Rows are points. Any point is a mix of the corners, with weights that add up to 1. It lies inside the corners' shape when no weight is negative. Say inside or outside, and name the corners with a negative weight.

Corners:
(1): [0.06 2.60]
(2): [-0.91 -0.68]
(3): [0.28 0.28]
Points:
[0.04 2.39] -> inside
[-0.76 -0.30] -> inside
[0.02 2.33] -> inside
[0.06 2.04] -> inside
[0.03 2.32] -> inside
[-0.06  2.07] -> inside

Corners:
(1): [ 2.59 -0.09 -0.69 -3.66 -1.82  0.54]
(2): [ 0.88  0.97 -1.20  3.79 -1.77  2.13]
(3): [-0.19 -0.76 -1.66  0.61 -1.31  1.72]
(4): [-3.20  1.53  2.95  1.20 -0.60  1.18]
(5): [-1.01 -0.31  2.39 -0.09  1.00  0.88]
(6): [-0.95  0.69  0.94 -2.72  1.67 -1.54]
(7): [ 0.89 -0.32  0.26 -1.32 -1.62 -1.47]
Points:
[ 0.46  0.01  0.16 -0.61 -1.11 -0.52] -> inside
[ 0.71 -0.31 -0.58 -0.16 -0.95  0.63] -> outside (4)
[-0.02 -0.39 -0.68  0.01 -1.21  0.75] -> inside
[-0.74  0.36  0.55  1.45 -0.83  0.28] -> outside (1)

Corners:
(1): [-1.13  0.95  0.49 -2.13 -3.12  1.83  1.10 -1.25 -0.84  2.01 -2.86]
(2): [-1.79 -2.07  1.06  1.89  1.81 -0.89 -2.22 -0.26  0.13 -0.42 -0.61]
(3): [-0.78  0.26  1.70 -0.20  0.44  1.07  0.37 -0.34 -0.28  2.60  0.97]
(4): [-0.23  1.56 -0.81  3.07 -1.37 -3.40 -1.70  2.31  2.41 -2.81  0.39]
(5): [ 1.74  1.60 -0.85  0.39  1.33 -0.97 -2.06  0.40  2.11 -1.90  1.03]
(6): [ 0.74 -1.19  1.40 -1.05 -4.61  1.72  2.18 -1.02  0.34 -0.09 -0.33]
(7): [-0.83 -0.50  2.28 -1.36  2.97 -1.43 -0.05 -0.26 -0.97  0.71  0.02]
(8): [ 1.51  0.66  3.07 -0.74 -0.98  2.15  1.97 -0.32 -2.34  0.58 -0.83]
(9): [-0.71  2.08  0.54  2.51  0.11 -1.48 -2.89  3.34  3.20 -3.97  1.81]
(10): [-0.88  0.18 -0.71  0.44  2.23 -0.94  1.68 -1.29 -1.05 -1.32 -0.40]
(11): [-0.33 -0.59 -0.51  1.37  1.27 -0.57 -2.18  1.43 -1.79 -1.51  2.50]
(12): [ 0.16  0.59 -0.29 -1.31 -0.05  1.27  2.88  0.90 -0.29  1.32 -1.14]
Points:
[-0.54 -0.39  1.52 -0.67 -0.12  0.73  1.10 -0.38 -1.14  0.65 -0.37] -> outside (4, 5)
[-0.39 -0.59  0.84 -0.44  0.04 -0.51 -0.34  0.03  0.02  0.86 -0.15] -> outside (8, 9, 10)
[-0.37 -0.08  1.56  0.11  0.88 -0.06 -0.66 -0.18 -0.28 -0.77  0.42] -> outside (4, 12)
[-0.39  0.71  0.46  1.06 -0.33 -0.86 -0.47  0.79  0.75 -0.27  0.44] -> inside
[-0.38  0.97  0.48  0.86  1.07 -0.60 -0.86  1.00  0.45 -1.14  0.26] -> outside (6)
[ 0.45 -0.11  1.49 -0.18 -0.62  0.73 -0.26  0.67  0.60 -0.32  0.92] -> outside (1, 4, 10)
